Every row gives one point. The last column is the point's height on a tilted bowl or saddle (a function of degree 2), plus a little noise. Count its main directions that bend up, bend down and stay straight.
In the rows, 128 means zero.

Points (10 x 3)
[[147 133 118]
 [197  96 136]
 [147 233 245]
 [ 84 125 136]
 [135 129 116]
 [180 146 138]
 [128 191 175]
 [209 114 149]
 [127 129 117]
 [ 96 174 165]]
Directions: 2 up, 0 down, 0 straight

Points (17 x 4)
[[ 61 169 121  58]
 [139  94 138 113]
 [192 222 126 232]
 [131 205 114 138]
 [122  86 174  91]
 [ 93 145 141  99]
 [166 180 140 173]
 [121 130  23  83]
 [114 104 115 130]
 [132  99 142 114]
 [139 122 249  69]
 [141 174  97 118]
 [110 174 104 109]
 [118 137 146 117]
 [ 80  84  92 178]
 [152 118 115 114]
 [168 106  90  84]]
Directions: 1 up, 2 down, 0 straight

Points (25 x 5)
[[193 140 106 121 118]
 [119  71 179 166 169]
 [107 203  84 126 216]
 [160 148 180  92 103]
 [111 140 170 149 142]
 [ 94 198 150 125 190]
 [ 76  79 166 150 196]
 [197 120 104  41  60]
 [116 166   7  76 135]
 [101 161 101 125 155]
 [167 201 146 158 215]
 [128  50 104  43 137]
 [140  58  77 140 115]
 [125 144 129 189 162]
 [132 165 111 100 117]
 [144  98 196 130 139]
 [ 41 143 145 132 228]
 [106 100 186 117 147]
 [196 140 157 125 133]
 [102 127 145 140 139]
 [101 113 207  87 145]
 [141 139  67 182 157]
 [ 97 154 117  53 114]
 [193 167 162  79 110]
 [137 109 138 166 131]]
Directions: 2 up, 0 down, 2 straight

Points (39 x 7)
[[ 91 170  78 142 174 108 134]
 [135  96 166 137 182  88  91]
 [119 182 152 108  80 186 181]
 [119  88 126 130 179  96  92]
 [197  76 139  99 104  62  56]
 [ 77  85 180 214 158 139 114]
 [ 59 126 122 126 159 119  86]
 [ 93  44 160 161 141  65  54]
 [129 115 137 121 120 112 103]
 [ 72  34  56 139 150 129 100]
 [ 81  68 124 200 164 143 111]
 [141 162  84  85 209 127 164]
 [157 159  48 108 103 146 230]
 [139 156 122 124  74  90 146]
 [ 93 196 119 111 119  69 123]
 [ 90 158  88 173 145 210 203]
 [193 126  94 150  91 112 154]
 [105 144 161 121 180  66  81]
 [185 175 125  72 134 165 111]
 [133  47 113 142 118 127 115]
 [145 148 139  52 109 175 105]
 [179 186  70  71  82 127 198]
 [117 115  99 144 112  91 116]
 [ 63 126 166 174 141 115  85]
 [133 138 133 107 149 145 119]
 [123  95 111  91 135 149 116]
 [154  95 133 104  79 125 109]
 [141 148 103  98 117 158 157]
 [ 99 107  22  41 193  80 157]
 [125 149 138  99 109 133 115]
 [194 109 168 152  21 152 208]
 [184  94 144 183 157 139 109]
 [ 89  98 204 171  58  53 129]
 [132 171 144 177 120 110 105]
 [ 95 107 112 151  53 160 197]
 [ 88 139 160 147  55  66 126]
 [126 128 113 146  33  56 169]
 [206 153 136 182 147 171  89]
 [141 186 121  81   7  58 202]]
Directions: 3 up, 2 down, 1 straight

Points (78 x 9)
[[123  98 105 136 108 109  93 123 127]
 [203 119 147 163 107 118  96 101 152]
 [105 110 146 120 114 138 118  71 135]
 [116 133 170 127 155 124 170 144 144]
 [ 97  64  70  55 179 113 103  53 249]
 [156  67 121 141 202 114 102 155 198]
 [ 51  85 120  82 167 121  52 158 150]
 [118 144 161 150 110 167 160 128 144]
 [131 118 153 124  53  82 160 164 122]
 [133 114 137  42 117 214  94  47 192]
 [124 138 125 142  75 157  88 199 132]
 [ 98 109 130 133 155  92 170 145 123]
 [ 95 233 129 165 118 119  81 172 170]
 [126 124 168 113 124  58 110 104 124]
 [132 167 126 168 160 110 120 112 143]
 [150 149 155 161 156 161 111 175 171]
 [144  80  57  94 118  80 146 117 183]
 [159  82  99  85 158 101 156 111 182]
 [132 142 120 125 149 136 162 146 142]
 [145 164 174 220 115 119 125 122 155]
 [ 90 142 147 172 102 157 141 132 123]
 [ 90 109  99 173 109 123 228 132 151]
 [105 178 103 110 116 148 146 125 121]
 [144 130 106  44 123 120 145 164 175]
 [141 112 129 102 166 159 171 146 193]
 [151 151  99 128 104 112 168 198 140]
 [191 176  63 128  50  75 131  86 168]
 [123 169 186 170 141 141 127 148 152]
 [139 112 125 122 132 123 141 139 131]
 [153 163  85 111 106 167  40 157 176]
 [124 126  83 129 123 112 224 182 159]
 [ 94 101 113 140 126 119  60  84 147]
 [ 94 138 122 126 155 130 158 100 143]
 [122 133 181  94  80 171  69 108 143]
 [119 129 168 145 140 120  73 166 137]
 [156 151 148 149 138 122 102 115 139]
 [121  80  93 114  80 107  87 141 136]
 [176 109 117 159  98 113 112  97 140]
 [195 161 151  71 101  75 143 112 148]
 [113 128 103  95 159 128 117 169 150]
 [113 124  91 160 178 139 136 175 166]
 [135  66 178  61 112  63 202  98 178]
 [144 120 142 132 106 177  99 178 144]
 [146 145 107 180  79 190  95 112 150]
 [168 122 151 142 144  90 185 103 134]
 [ 86 109 101 127 106 196 160 191 156]
 [ 85 117 194  98 193 116 186 117 205]
 [ 91 125 137 110 162 103 167 117 139]
 [120 173 148 115  94 160 110 161 129]
 [140 128 119 126 150 119 132  56 154]
 [169 187 159 118 169 152 113 108 177]
 [153  96 200 150  94 160 102 101 150]
 [167 101 163  92 103 157 166 129 168]
 [133  95 138  93 168  94 116  91 154]
 [127 133  94 106 126 102  60 129 162]
 [104 194 144  66 124 127 161 126 156]
 [ 96 184 107 109  61 161 151 112 113]
 [ 97 174  98 148 167 159  89  87 173]
 [112  91 148 126 149 106 156 170 131]
 [ 88 173 168 151 125 164  78 154 147]
 [171  96 170 172  84 139 100 145 148]
 [118  84 169  81 114  98  55 115 137]
 [ 91 102 125  95  88 179 125 159 131]
 [118  77 147  75 112 123 109 120 134]
 [ 55 196 114 164 107 210 104 192 129]
 [142 116  94 125 110 124 106  97 136]
 [165  77 134 170 111 146 133 174 170]
 [126 113 116 126 103 182 141  76 155]
 [116 166  94 117 138 180 118 125 144]
 [ 87  80  82 164 145  69 135 186 126]
 [ 67 162 125  98 169 121 196 207 159]
 [224  74 162 163 122 124 112  82 174]
 [ 83 152 103 225 125 114 162  96 134]
 [ 85 118 126 137 109  96  91 104 121]
 [129  96 107 142 147 132 106 249 175]
 [142  95 153 116 121 131 158 146 143]
 [139 109 106 162 109 202 153  93 187]
 [164 131 151 156 105 141 172 125 143]]
Directions: 5 up, 0 down, 3 straight
